Each row is a point. Any point is a mix of the corners, with weights that add up to 1. It lies inside the corners' shape when no weight is negative. Say inside or outside, and name the corners with a negative weight.
(in the rows, 128 means zero)

Corners:
(1): [144,132]
(2): [91,96]
(3): [145,171]
Points:
[110,94] => outside (3)
[142,133] => inside
[136,156] => inside
[100,107] => inside
[100,117] => outside (1)
[140,131] => inside
[113,95] => outside (3)
[164,161] => outside (2)
[159,181] => outside (2)

Corners:
(1): [109,174,96,131]
(2): [84,79,151,110]
(3): [123,127,114,54]
(4): [149,145,135,155]
(5): [162,92,124,160]
Points:
[91,140,125,86] => outside (5)
[124,132,116,82] => inside
[153,97,125,152] => inside
[114,120,126,100] => inside
[124,122,132,117] => inside

Corners:
(1): [91,107,96,120,172,158,105,158]
(2): [139,157,157,157,98,123,109,96]
(3): [165,126,109,109,75,138,94,129]
(4): [151,140,104,101,137,178,128,122]
(5): [99,126,155,179,103,110,164,138]
(6): [113,113,146,118,79,84,160,102]
(7): [103,97,51,135,70,85,151,106]
(8): [191,190,161,177,145,84,124,161]
(9): [133,78,121,153,154,113,175,122]
Points:
[133,119,143,141,111,107,138,149] => outside (2, 4, 7)
[129,139,133,91,143,207,93,136] => outside (7, 8, 9)
[147,146,129,135,107,126,115,129] => outside (9)
[159,153,157,155,138,118,127,145] => outside (7)
[105,113,114,166,101,75,155,123] => outside (3, 4)
[150,119,111,121,117,127,125,124] => outside (5)
[127,118,118,124,142,93,165,134] => outside (2, 3, 5)
[154,125,112,118,86,131,107,128] => inside
[157,139,128,139,114,120,123,135] => inside

Corners:
(1): [117,134,178,151,114,140,152,139,154,127,98]
(2): [165,87,121,101,176,146,128,148,153,130,152]
(3): [138,119,164,108,86,152,161,126,94,122,91]
(4): [128,50,123,132,177,137,114,127,126,180,142]
(5): [143,149,151,164,62,121,184,106,105,124,115]
(6): [107,99,114,74,179,130,122,102,135,167,174]
(7): [143,74,156,114,157,149,84,127,132,141,182]
(8): [119,95,123,119,164,73,78,118,128,159,126]
(9): [116,43,101,100,136,126,112,102,156,148,149]
(10): [81,102,131,146,182,109,111,128,113,105,125]
(11): [150,165,134,155,65,183,147,116,115,129,92]
(12): [167,122,177,144,146,162,146,87,145,119,93]
Points:
[115,82,124,120,147,126,118,114,135,135,134] => inside
[134,130,155,118,152,147,123,128,131,127,117] => outside (4, 5, 9)
[187,110,171,150,67,190,167,113,141,126,88] => outside (6, 8, 10)
[130,93,127,121,126,145,103,92,110,150,123] => outside (1, 2, 5)
[133,92,127,111,145,128,113,115,124,145,141] => outside (1)
[131,107,143,129,139,139,130,118,125,130,119] => inside
[138,116,153,143,104,146,151,124,119,128,111] => outside (6, 8)

Corners:
(1): [130,191,121,135,124,100,107,105,138,152,144,115,124,137]
(2): [136,117,163,148,137,97,135,154,107,152,155,74,140,95]
(3): [122,140,146,81,146,100,202,109,178,125,146,126,142,131]
(4): [89,177,170,139,146,135,132,145,108,177,75,119,138,157]
(5): [156,195,151,156,157,102,102,120,160,186,121,122,132,99]
(6): [156,128,113,110,89,123,100,143,106,107,83,125,104,95]
(7): [98,132,126,148,155,131,96,91,137,157,49,114,160,146]
(8): [182,131,80,79,171,82,196,141,145,160,150,109,78,107]
(9): [151,110,175,147,172,139,109,151,125,155,146,120,113,168]
(10): [142,107,183,131,95,151,127,93,98,161,146,104,118,108]
(11): [15,168,179,165,148,155,104,132,182,176,132,111,144,136]
(12): [118,148,142,138,144,146,114,144,98,171,133,130,155,114]
(13): [141,117,128,128,105,85,126,129,125,176,129,130,126,110]
(14): [95,157,171,31,125,110,131,147,118,155,156,100,137,103]
(15): [138,112,137,67,60,209,108,125,133,150,72,101,157,135]
Points:
[127,164,135,128,139,101,109,129,148,176,119,98,128,130] => outside (3, 6, 10, 12)
[98,164,150,97,109,139,136,128,134,165,111,117,137,119] => outside (2, 7, 9)
[130,133,156,115,132,129,136,135,127,157,131,114,128,122] => outside (1, 7)
[92,133,178,136,121,169,99,124,105,150,115,111,156,141] => outside (5, 8, 13)
[129,136,151,117,128,126,139,116,132,154,129,114,132,121] => inside
[128,134,120,98,131,111,140,136,136,140,141,110,127,119] => outside (4, 5, 10)
[125,143,171,139,98,152,103,128,124,152,123,126,131,132] => outside (2, 7, 8, 14)
[119,139,166,142,121,138,114,134,130,152,123,121,135,133] => outside (7, 8, 14)

Corners:
(1): [173,125,114,116,178,99,85,161,142,108,105,156,84,169,84,96,137,90,101,98]
(2): [110,152,123,146,107,115,143,130,175,72,68,134,153,168,91,177,108,184,124,142]
(3): [93,123,126,103,99,106,162,153,193,169,98,143,145,100,120,154,95,80,95,129]
(4): [180,138,158,117,182,125,154,135,128,107,144,121,172,152,101,96,145,144,139,133]
(5): [154,165,113,127,95,74,142,126,94,157,135,204,150,148,111,142,100,161,161,68]
(6): [114,120,116,168,125,135,180,119,151,114,129,168,179,155,52,120,167,130,149,173]
(7): [141,142,167,167,155,91,82,83,98,100,92,139,129,150,90,144,113,103,155,90]
(8): [98,154,119,136,155,77,92,82,102,181,164,137,110,135,82,132,104,121,117,104]
(9): [170,116,142,95,129,104,111,130,142,124,171,183,96,106,106,133,151,102,147,170]
(10): [161,146,156,152,116,112,125,187,121,110,131,150,139,146,87,151,92,134,100,162]
(11): [104,160,125,125,141,125,125,99,141,117,117,123,170,198,124,130,97,94,139,127]
(12): [132,139,120,126,128,130,164,90,100,141,140,137,130,136,127,130,156,98,126,132]
(13): [136,139,116,151,84,101,141,111,125,127,104,141,159,92,144,106,62,121,123,95]
(14): [100,99,169,132,136,127,113,142,98,135,174,136,153,146,135,117,152,167,149,134]
(15): [141,156,177,121,146,148,89,127,115,120,166,173,138,145,119,108,151,108,95,119]
(16): [108,182,155,98,106,175,59,174,77,100,124,120,159,92,135,125,145,101,119,137]
(17): [183,163,124,133,106,132,117,106,78,154,67,154,167,104,118,122,130,118,120,196]
(18): [133,122,132,150,121,159,129,116,140,173,144,135,144,91,146,175,93,140,147,142]
(19): [114,154,173,121,119,123,102,124,121,119,116,137,96,159,77,86,114,102,143,92]
(20): [207,137,155,126,114,121,119,150,151,148,209,142,156,164,124,120,165,114,129,121]
(21): [165,155,162,143,170,124,131,148,154,160,177,117,128,114,199,96,152,99,153,136]
Points:
[133,145,116,127,112,123,147,136,126,138,112,143,154,128,115,130,115,133,134,156] => outside (7, 15, 20)
[167,153,158,127,119,130,115,139,126,137,130,124,134,100,138,136,122,110,109,153] => outside (1, 5, 6, 11, 14)
[149,145,143,130,126,127,118,140,116,125,141,150,136,127,114,119,140,132,133,137] => outside (3, 7, 11)
[126,138,152,117,140,153,112,114,122,153,158,120,143,127,135,79,150,81,125,123] => outside (2, 5, 7, 9, 10)

Corners:
(1): [118,148,134,145,180,83,153,173,103,166,110,102,118,85,151,149,125,152,88,137]
(2): [85,134,94,115,115,109,131,151,116,102,77,115,116,95,152,78,93,174,149,162]
(3): [109,134,133,135,124,127,139,96,116,136,164,107,121,169,80,177,123,125,138,111]
(4): [102,132,143,138,91,125,131,151,124,114,96,112,179,96,65,123,118,130,150,132]
(5): [167,140,112,138,157,128,142,135,132,131,172,135,186,133,127,166,108,150,100,161]
(6): [162,62,131,80,121,98,90,76,157,97,135,74,112,79,112,87,164,156,143,82]
(7): [119,136,131,121,95,158,80,103,146,89,171,163,158,164,150,94,123,148,128,87]
(8): [165,111,149,114,95,108,159,100,152,138,88,109,109,124,134,139,101,107,110,156]
(9): [142,107,73,134,157,168,83,74,150,166,108,102,166,162,98,131,122,84,129,172]
(10): [120,115,93,132,174,82,156,85,137,161,94,145,101,80,136,118,163,160,112,84]
(11): [131,66,95,152,73,122,154,163,171,135,122,151,103,156,163,155,148,157,131,114]
(12): [125,125,71,125,149,98,138,157,154,131,160,86,129,108,107,74,146,188,91,75]
(13): [130,81,150,80,201,103,128,80,94,137,141,118,124,125,86,107,80,89,186,129]
(14): [138,128,113,145,90,138,95,141,165,116,123,168,110,154,149,113,95,133,186,172]
(15): [118,145,144,113,156,90,164,78,150,151,128,97,155,107,148,93,164,124,147,144]
(16): [135,90,165,165,154,119,162,72,170,114,106,129,126,109,86,152,163,161,85,79]
(17): [119,142,146,88,121,136,152,160,103,139,83,108,135,98,115,110,151,171,133,144]
(18): [150,166,111,117,127,116,142,171,159,108,72,88,188,127,124,153,124,149,113,160]
(19): [175,79,157,102,145,98,122,79,140,164,160,98,130,166,134,131,90,153,164,101]
(20): [179,125,159,141,130,89,157,126,108,92,94,87,117,115,125,85,122,168,136,132]
(21): [100,99,141,86,146,85,85,141,86,96,120,155,137,121,64,109,166,157,121,131]
Points:
[134,121,122,115,137,106,134,123,136,135,114,114,136,111,131,105,132,148,134,130] => outside (3, 16)
[131,105,125,123,128,109,144,115,142,135,117,107,126,118,127,121,136,145,129,111] => outside (5, 14, 21)
[134,124,131,118,132,113,133,123,128,132,115,117,140,122,123,129,123,138,135,141] => outside (12, 16)
[130,143,146,122,109,135,112,119,134,94,108,125,158,131,103,122,121,135,144,170] => outside (1, 10, 11, 12, 13, 19)
[130,117,122,123,134,116,126,129,136,122,133,109,140,128,117,116,128,156,133,119] => outside (8, 10)

Corners:
(1): [113,102,141,113,139,101,130,180,154,142,161,81,115,171,167,117,151,125,123,167]
(2): [84,185,144,118,69,144,101,88,135,104,153,97,137,110,154,156,128,141,115,160]
(3): [152,108,68,116,131,167,75,149,98,136,60,107,158,164,100,95,166,152,69,144]
(4): [132,105,123,128,152,106,136,147,172,139,80,132,123,99,150,96,135,142,94,154]
(5): [97,156,175,89,114,90,160,158,117,140,136,134,104,111,178,107,173,143,102,90]
(6): [47,82,89,80,87,145,115,132,146,136,140,145,152,196,154,159,110,141,63,141]
(7): [158,141,157,126,126,121,131,139,150,139,119,73,85,149,173,130,100,119,168,141]
(8): [185,113,119,172,161,140,132,159,138,93,90,87,90,89,93,92,132,121,132,124]
(9): [118,152,114,166,146,120,135,160,122,100,96,135,119,148,163,164,93,97,107,119]
(10): [67,144,166,149,114,127,107,109,139,135,134,157,124,156,122,140,117,143,163,86]
(11): [130,157,161,120,150,99,138,135,174,117,174,130,111,135,180,97,157,153,100,122]
(12): [60,164,95,89,165,134,157,145,175,183,136,138,65,163,181,172,88,102,162,109]
(13): [100,153,57,157,51,132,165,88,160,152,115,62,135,127,85,122,139,99,86,147]
(14): [151,83,161,162,115,133,69,89,156,88,63,150,136,179,106,174,145,97,119,161]
(15): [150,101,102,117,141,139,50,110,96,99,111,87,146,127,154,111,93,107,86,152]
(16): [176,188,113,169,150,140,105,146,149,87,148,155,73,111,187,88,107,113,190,107]
(17): [128,178,139,114,85,86,104,148,132,106,114,119,88,129,123,168,119,112,147,112]
(18): [110,93,71,98,91,146,167,131,160,126,136,83,174,151,131,143,91,105,171,134]
(19): [89,97,125,100,93,95,139,126,105,93,147,150,136,150,150,161,165,174,137,91]
(20): [163,158,89,181,120,131,118,127,144,141,118,116,103,103,112,153,127,94,106,111]
(21): [120,119,99,164,139,142,128,107,88,133,158,152,135,157,99,135,139,134,84,149]
Points:
[106,142,105,124,118,142,123,121,131,131,129,127,125,152,150,143,120,122,120,121] => outside (1, 4, 8, 17)
[116,120,117,135,133,123,139,132,146,130,135,125,114,143,147,130,122,120,118,125] => outside (2, 3, 17)
[110,155,115,141,118,121,152,136,165,138,146,113,99,134,149,135,111,122,148,126] => outside (3, 5, 14, 15)
[111,118,121,128,133,118,134,137,157,119,133,130,110,158,156,138,104,116,142,129] => outside (2, 3, 5, 20)
[125,122,102,120,132,118,145,153,128,126,133,113,119,143,145,122,125,127,119,126] => outside (2, 10, 14, 20)
[127,131,125,127,126,117,119,144,141,123,127,113,114,139,148,126,129,124,124,137] => inside
[111,134,120,119,125,128,125,129,143,128,117,124,116,144,148,135,121,127,124,128] => outside (1, 20)

Corners:
(1): [125,142,128,119,173,109,125,100,158,119,124,108,174,172,106,129,124,86,111,125]
(2): [120,178,159,135,108,148,187,83,138,157,79,139,96,167,78,134,113,181,128,156]
(3): [81,95,226,171,149,122,141,140,156,73,123,174,151,60,168,140,97,132,138,139]
(4): [92,170,150,131,135,172,135,107,117,147,87,158,82,120,119,139,121,127,99,155]
(5): [198,86,120,59,144,132,94,201,182,137,78,112,115,163,102,185,115,110,95,135]
(6): [126,127,131,83,116,140,117,119,147,175,83,124,107,156,103,115,95,104,153,142]
(7): [143,115,106,150,148,154,114,121,132,117,176,124,162,181,89,103,167,171,140,156]
(8): [110,90,106,52,112,111,152,82,153,139,138,117,98,132,68,157,90,122,127,130]
(9): [139,112,161,122,144,166,151,151,118,121,93,104,92,114,105,151,130,123,129,115]
(10): [116,107,174,133,116,99,152,111,144,123,91,135,210,128,173,91,157,164,105,197]
(11): [144,142,94,154,185,112,114,175,119,80,149,104,144,93,134,101,96,89,137,110]
(12): [107,124,104,142,91,121,152,162,130,139,151,118,75,134,105,119,78,90,143,90]
(13): [43,134,146,86,121,121,138,99,181,120,172,103,168,99,91,156,183,110,144,128]
(14): [143,120,139,131,149,121,171,99,134,88,123,138,99,115,173,122,102,154,136,91]
(15): [97,127,118,115,161,145,178,156,121,132,132,108,94,139,129,105,136,189,137,176]
(16): [155,150,126,157,139,74,116,125,112,148,140,111,128,120,194,133,101,110,96,166]
(17): [126,130,151,101,167,84,124,145,134,152,142,138,126,151,105,95,110,110,111,77]
(18): [120,79,152,174,168,97,103,168,147,72,99,163,62,126,105,121,160,134,145,135]
(19): [141,143,124,117,133,87,102,182,122,122,82,95,143,157,135,138,68,100,122,99]
(20): [78,131,81,158,112,111,201,82,108,158,156,139,164,85,166,157,114,99,160,141]
(21): [67,152,107,138,202,132,114,121,161,150,164,82,178,100,106,121,153,148,108,153]
Points:
[118,136,135,125,147,128,133,126,137,128,116,124,126,136,119,132,121,119,119,136] => inside
[102,127,133,133,138,125,140,129,134,124,127,121,130,117,130,126,117,123,136,137] => outside (2, 5, 17)
[122,125,134,122,150,122,134,134,139,122,119,122,129,128,121,130,125,128,127,138] => outside (12)
[115,122,134,129,147,121,138,135,137,116,130,122,131,118,130,129,123,125,126,131] => outside (2, 6)
[135,136,116,131,151,131,128,120,132,133,127,128,106,144,106,130,117,116,122,124] => outside (3, 10, 13, 15, 19)
[113,126,137,128,144,123,138,123,141,128,132,124,127,122,123,129,131,129,127,140] => outside (19)
